Each wall is flat, endless, passes through zero and stands at right angles to its row. A trip goes straight from one point to another. List the walls that it crosses, first one first.

Walls:
(1): [-32   1]
(2): [ 24 -41]
(3): [-38 -66]
(4): [-70  60]
(5): [-36 -10]
(6): [ -4 -34]
(7): [ 17 -65]
Trips:
[-69   5] to [ 17 -68] -> 7, 2, 4, 1
[-79 -32] to [-25 -18] -> 2
[41 43] to [ 26 -67] -> 2, 7, 6, 3
[ 42 -50] to [ 39 -27] -> none
[23  3] to [ 63 -15] -> 6
[ 7 29] to [-21  54] -> 1, 5
[ 5 35] to [-27  61] -> 1, 5
[-45  17] to [81  2] -> 3, 5, 1, 4, 2, 7

Walls:
(1): [ -5 -47  -6   8 -22 -12  10  10  23 -30   3]
(2): [ 25  24 -11 -13 -13  -1  35  18  46 -64 -29]
(3): [-22 -14 -59 -11   6  25 -46  13  47  41  12]
(4): [  6 -68  50 -21  33  -7 -26 -37   6  -9  32]
(5): [-21  46 -17  -7 -66  11  -2   2  69  11  27]
(6): [-45  42  -6  34  18 103  32 -18 -27  34  17]
(7): [ 56 -55   5  31  -2 -44 -24 -13   5 -16 -50]
(8): [ -4 -11   7 -39 -66 -19  60  -3  27 -12  47]
(9): [  4  26 -23  34  -8  19  49  15  25  30  30]
Trips:
[-15  35  62 -23  30 -11  12  -2 -26  15 -42] to [ 71 121 -30  -1 -27  42 -28 -30  42   6  15] -> 4, 2, 5, 9, 3
[-19  -5  36  18  33  34  -2  60   1   9   6] to [-32  20 -35   9  22 -10  28   0 -59 -23  16] -> 4, 3
[-18  17  79 -38 -29 -50   0  34  34  35  13] to [ 54  23  20  66 -15  42 -42  -6  84   4  40] -> 9, 2, 1, 3, 7, 6, 8

Walls:
(1): [ 37  25  -8 -59   3  13  46  57   7   3 -16 -35 -41  36  49  60 -45 -49
  -7  30  11  -2   2  10 -44 -16  21  60  38  22  64   8]
(2): [ 23 -26  28   4   0  60 -75 -33 -35 -30  71  20  77 -37 -61 -21   2  30
   6  35 -15 -47 -33 -57  -2   2  18 -53 -50 -36 -25 -55]
(3): [-64  68   1 -23 -19  -1 -27  15 -30   1 -12 -19  38  14  12 -13 -57  17
 -10 -18 -25 -40  50  -6   1  24 -21 -67  -7 -20  42 -20]
(4): [-35   6 -69  -1  20  15 -27  15  26  63  39  11  22 -17  21  12  -1  12
  63  -1  53  -4  17  37   3  54  19  -5   2  24  -2  16]
(5): [ 28  14  41 -14 -19  -8   3   7  14   0  -9 -21 -33 -39   5  50  -5 -19
 -19  -1  -9 -61 -14  33   9  19 -34   9  39 -54 -25  13]
(6): [-14 -76  -5  -2 -27 -11 -13 -26  17 -21 -70 -15 -36 -27  -3  -7   2  -6
 -21  15   9  16  23  57 -28  92  -9 -25  -6   4  -8  18]
(7): [ -7  46 -28 -67  29 -10  26 -19 -25  17 -48 -76  10 -29 -47 -52  18  -6
  -1 -21  -1 -40 -49  67  -5 -28  24  -7  79   4  11 -32]
Trips:
[-43 -66   8  24 -58  -6 -60  -2   8 -15 -21 -52  12  -3  -8 -21  -1  33
  -8  25   4  11 -92   3 -38 -44  38  39 -72 -56 -63  27] to [-40 -26   0 -51  51 -58  16   1  10 -25  37   2   8  -9 -13  -3  43 -18
  13 -40 -55   2 -20 -17  32 -17 -19 -49  25 -49  49  40] -> 7, 5, 6, 3, 2
[-61 -65   3 -58  18  60 -11  52   0   1 -13   8   7  -9  24  30  53 -24
  31  13 -20  70  58 -36  33  29 -20   3  28  30 -13 -27] to [ -3  53 -64  57  66 -75 -28 -33 -33 -10 -48  12 -17 -13  28   5  -7   6
  12   8  -4  26 -29 -31  -2  35  -7 -36  40   0  -2  25] -> 1, 3, 7
[-47 -18  36 -31   6  51  -6 -16  24   1  -2  79   9 -12 -11  -1  24  49
 -22 -16  -6 -52  -4  38  -4  34  26  10  32  -9  30 -51] to [-77 -79  -8  17 -25  17   5 -56 -36 -61  21 -17  -8 -33 -20  40  -9  27
  27   0 -19 -29 -11  26  14 -82  34  54  27  29  -9   3] -> 3, 4, 5, 6
[ 56 -32  48   0 -17  25  57 -11  46 -53  77   7 -19  61 -38 -21   5  33
 -43 -29 -30 -23   6   8 -42  23  -7   5 -44 -59  15 -55] to [-46 -38 -50   5  26  41 -41  -9 -68  19   9   9  23 -53  31  39  42   4
 -16  44  83  21  16 -32  52 -38 -42 -29  41 -37 -71 -41] -> 4, 5
[  4 -23   5  34  11 -72 -42  -9 -31  40  23  31 -36 -60  58 -27 -15 -15
 -24   3  -6 -41  -3  39  -3 -19   6   5  34  54 -24  29] to [ 42   0 -26  41  -1 -19  40  52  54  46   7  -7  50 -48  55   6   4  48
 -14  12   2  16   0 -17  29   9  32 -47 -36  49   5  21] -> 7, 5, 6

Walls:
(1): [-47   2  93 -59  28  26  13  29  12 -47  41  32 -21 -64  25  44  37  38
   1 -32   1 -22  31  22 -11   2 -59  69  43 -18  36  72 -65 -36   5   4
  49  32  16  23   2   8 -15  27  41 -40 -29  46]
(2): [ 18   1  -9   4  38  31 -52  19  49  17 -21 -24 -38  -9  76  -6  31  33
 -14 -78  15  -2  16 -28 -89   0 -29 -71  31 -16 -21  48  -2 -43  47   5
  39  48  25  12  -9 -10  12  41 -23  48 -39   5]
(3): [-23  47 -31 -25  -3  31   0  17 -42  57  24 -20  -5  18 -52 -81   5 -18
 -29   0 -52 -46   3 -12  -4  24 -42 -15  22  14  46 -22 -33 -46  33 -14
 -23   7 -35 -36  75  -2  11 -67  -5  51  -9 -29]
(4): [ 17  -4  22  10  84 -33  44  26  28   2   9  18  11 -21   7  42   2  18
  -1 -22  35  34 -40 -33 -35  26  20  17 -23  52  -5 -16  42   2   8  24
  13   3  14  32   1   6  15  36  -3   6 -59 -29]
(5): [ 12 -58  18  -2 -61 -23  26   9 -16  17  29 -21  -2  34  -5 -26 -10 -32
 -44  -3 -16  -2  28  37 -31  16  16  13 -20 -57   0 -32 -13  44  35  32
  -8  37   7  50   0  21 -33   4  42  20  29   8]
(6): [-31  14 -36 -43 -50  41   6  22  64 -25 -33  46  60 -11 -31   4  10 -16
  72   3  12  26  29 -42 -18 -16  75   9  12 -16  30  18  17  -6  -6 -25
   5   9 -28  44   7 -46 -36 -36  24 -18 -15  64]
Trips:
[-49  13 -30  10 -46 -51  66  26 -48  21  -1  -8 -45  64  39  16 -49 -19
 -40  10  34 -44 -14  17   5 -16  48  -5  15 -54  -7  12  39  15 -21 -48
 -62 -42 -20   7 -31 -32 -29  17 -33  -2 -35  32] to [-85 -20 -16 -23 -44  66   5 -30  35  50   8   5 -74  41  22  -5  -5  48
 -39   1  17 -76   6  11 -52  18  23   0  -4  45 -31 -40 -24   6 -53 -17
  18  -2  26 -25 -70  -2 -45 -80  30 -41 -70 -68] -> 6, 3, 2, 1
[ 48  39 -42  -3  68  37 -74  53 -43 -30 -23   5   9   3 -16  -3  -9 -46
  26   8  50 -54 -24 -27  10  21 -41  30  -3  42 -26 -32  -7  -7   3  12
  20  31  30 -28 -46 -59 -35  26 -29  -9 -69  -7] to [ 18 121 -14 -11  56 -62  16 -40  25 -13  11  53  37   8 -22   7  47  22
 -19   6 -20   3 -54  -2  -1 -13 -14  52 -79  36 -37 -45 -32  41   2  -2
 -44 -31 -31 -93  -1  -2 -18 -44  -5  -1  24   4] -> 2
[ 19  30  18 -51  79 -25  -7 -63  25 -29  15  23  10 -50  -1 -28  15 -44
  29 -16  -2  35 -33 -13   2  -5   3 -27 -18  -3 -18 -49  -5  17 -23  29
  -2   0 -30  -7   7  -7   6  -1  -3  -1  60 -33] to [-22 -17 -10  31  33  19 -19  19   0  39   2  24  20  34  19  -6 -22  27
  24  20  21   2   9 -25  -2   0  42  -2  94  50  26  69  20  16  -5 -10
  22  16 -28  25   9  34 -29  36  18  11  28  -9] -> 6, 2, 1
[ 27  19  52  29  32 -17 -44 -44  52 -55 -25  -5  17  -5 -37  17 -60 -50
  15  35 -38  16   0 -34 -71  19  31  36 -46  97  26  -4 -19 -23  10   2
 -19   1  34  19 -29   2  -7  -7 -29   1 -10  60] to [ 21 -35 -18  -4  18  16 -16  -4  36  48 -11  54 -18  -3  -5 -28 -12   6
 -29  33  -7  -7   2  34  24  39   6  42   1  17  18  44 -59 -25 -30 -21
  -1  43 -47  39  21 -54 -26  44 -53 -14 -12  31] -> 1, 2, 3, 4
[ -23    0  -36    8    5  -20   32  -50  -12    1  -11    7   26   35
   69    1   28  -10   29  -16 -103   47   40    7  -19   15  -23   19
   -4   58   85    1  -42  -28    0   56  -27   36   -7  -62   60  -77
   16   12  -42   26   26   63] to [  12   76   17    6 -100   -5   14  -41  -35   25   -7  -19   11   -2
   27  -20  -65    9  -42  -25  -11  -16   62   25    8  -60   -8   18
   25  -54  -36   55   -7   -9  -23  -34   -4   17  -33   30  -28   -8
  -43   41  -12    8   30   21] -> 5, 3
[ -1  21 -10 -67 -10  -5  68  37 -18   5  30  -2 -44  -5  34 -11  23 -12
 -23  66  33  38   5  64 -55 -41  20   4 -66  11 -42   7  39 -78 -10  48
  15 -22  42 -11  28 -33 -10 -17 -45 -37   8 -63] to [-25 -24  29 -20  10  50  28  46   9  -6  38  19   1 -35  73  55  49   5
 -41 -26  32 -38 -43   4  28  -7  13  34  13 -29  20  27  47  69  27 -48
 -87 -19  -6   0  57  82 -10  11  31   4 -30  13] -> 1
